Rows are points. The window is the flat piece filled in between its corners: a triangle in 3 columns, a solid with four corners in 4, and so on. A path goes straight from each point to the next, and from the last back to the first. After which points does the path pass through the window?

Window, 3 rows:
[[-23  45  49]
 [ -7 -11  -3]
 [ 75 -12 -13]]
Path:
(1): [ 66  10 -39]
(2): [ 70 -42  -4]
(3): [27 21 42]
(4): [19 55 12]
(5): [ 64   8 -58]
(6): [ 78 -54   7]
(7): [ 56 -22  10]
(8): [ 37  12 -38]
(9): [-15  56  -4]
(10): [ 6 14 62]
(11): [47 -7 52]
(12): [37 58 -5]
Through the window after points: 7, 9

Window (4 x 4):
[[-14  13   4  -7]
 [-33 -39  24  12]
 [-43  48 -95 -40]
 [ -6 -35  11 -22]]
Path:
(1): [-24 -20  -6  15]
(2): [ 28 -46  30  24]
(3): [-45 -25  75 -24]
(4): [-42   6   3 -10]
(5): [ -5   0 -26  26]
(6): [ -1  10 -12   8]
(7): [-54  12  21 -47]
(8): [-81 -13  19 -30]
Through the window after points: 6

Window, 6 rows:
[[  3  43  27 -15   4  26]
 [ 20  14 -74  36  11 -19]
 [-16 -56   8 -73 -70  18]
 [ 44 -42 -37 -81 -29  -1]
 [-24  61 -75 -51  49 -61]
 [  8 -34  70  84  53  54]]
Path:
(1): [ -3 -28  21   0  12  56]
(2): [ 24 -39  66  12   0 -23]
(3): [  7   0   9 -13 -30 -54]
(4): [-28  -3 -48 -53  40  56]
(5): [-26 -18 -13 -43 -13  70]
(6): [ 24 -49  44 -14 -41 -35]
(7): [ 50   5  23  26  27 -50]
(8): [  5   2 -18  19  57  52]
Through the window after points: 3, 5

Window:
[[ 13  37  40  35 -12  75 -75  12]
 [-30 -33 -35  -7 -42 -27 -34  21]
 [ 27 -51 -45 -57 -46   2  26 -39]
 [  0  11  -9  39  43  16 -48   4]
 [ 34 -30 -55  67  -3 -16  95  17]
 [  8 -36  26   4   5  -1   2  -2]
 [-13  14  -3 -62 -31 -15  -4  15]
 [-29 -22 -32  -2 -33  15  40 -23]]
Path:
(1): [ 13   7 -12 -23 -45 -23 -18 -40]
(2): [  0 -28 -24 -25  -5  13   8  12]
(3): [-13 -38 -30   1  15  39   2  52]
(4): [ -1  14  -7  25 -24 -22   6 -18]
(5): [-22  41   5 -27 -41 -50 -14 -34]
(6): [  4 -29 -18 -66 -12  33   8  59]
(7): [ -9 -11 -11   1  43  67 -57  45]
(8): [  7  14   2  33   1  10 -29 -12]
Through the window after points: 1, 5, 7

Window:
[[ 28 -47  68   0   3  34 -40   5 -25]
 [  9 -39 -58  52  36  21 -32 -74 -62]
 [ 18 -11  49  37 -28  38   3  22 -24]
 [ -6  -7  36   3 -46  58 -71 -25  -7]
 [-15 -43  30  13 -21 -13 -25  15   2]
 [-11  -3 -41   0  95 -19   7  58 -20]
 [-32   3 -39 -13  89 -26  31 -43  -3]
 [ 24   0  45  36 -13  13 -61 -34  28]
 [ 29   6 -14 -48  28 -37  12  31  15]]
Path:
(1): [  1  25  11  13  -1 -27 -32  -4 -39]
(2): [  6  -4  25  22   9  -6 -14 -13 -38]
(3): [-12 -27  -8   4  17  48  22  12  32]
(4): [ 15 -36   2   6  -6  42 -21  -4  21]
(5): [ -2  20  40   3  -2 -25 -28   3 -59]
(6): [  1 -12   7  24  17   0 -37 -21 -30]
(7): [ -9 -57 -15  21  34  43  12  10  25]
(8): [ 13 -33 -35  20  25  61  -3   7  24]
(9): [  8   5  53  10  -3 -38 -50  31 -56]
(10): [ 19  21  62  16 -32 -38 -52 -51 -40]
(11): [ 11 -37  28  19 -14  44 -42 -16  24]
(12): [ -2 -22 -23  -5  27  31  -8 -12  34]
Through the window after points: 2, 4
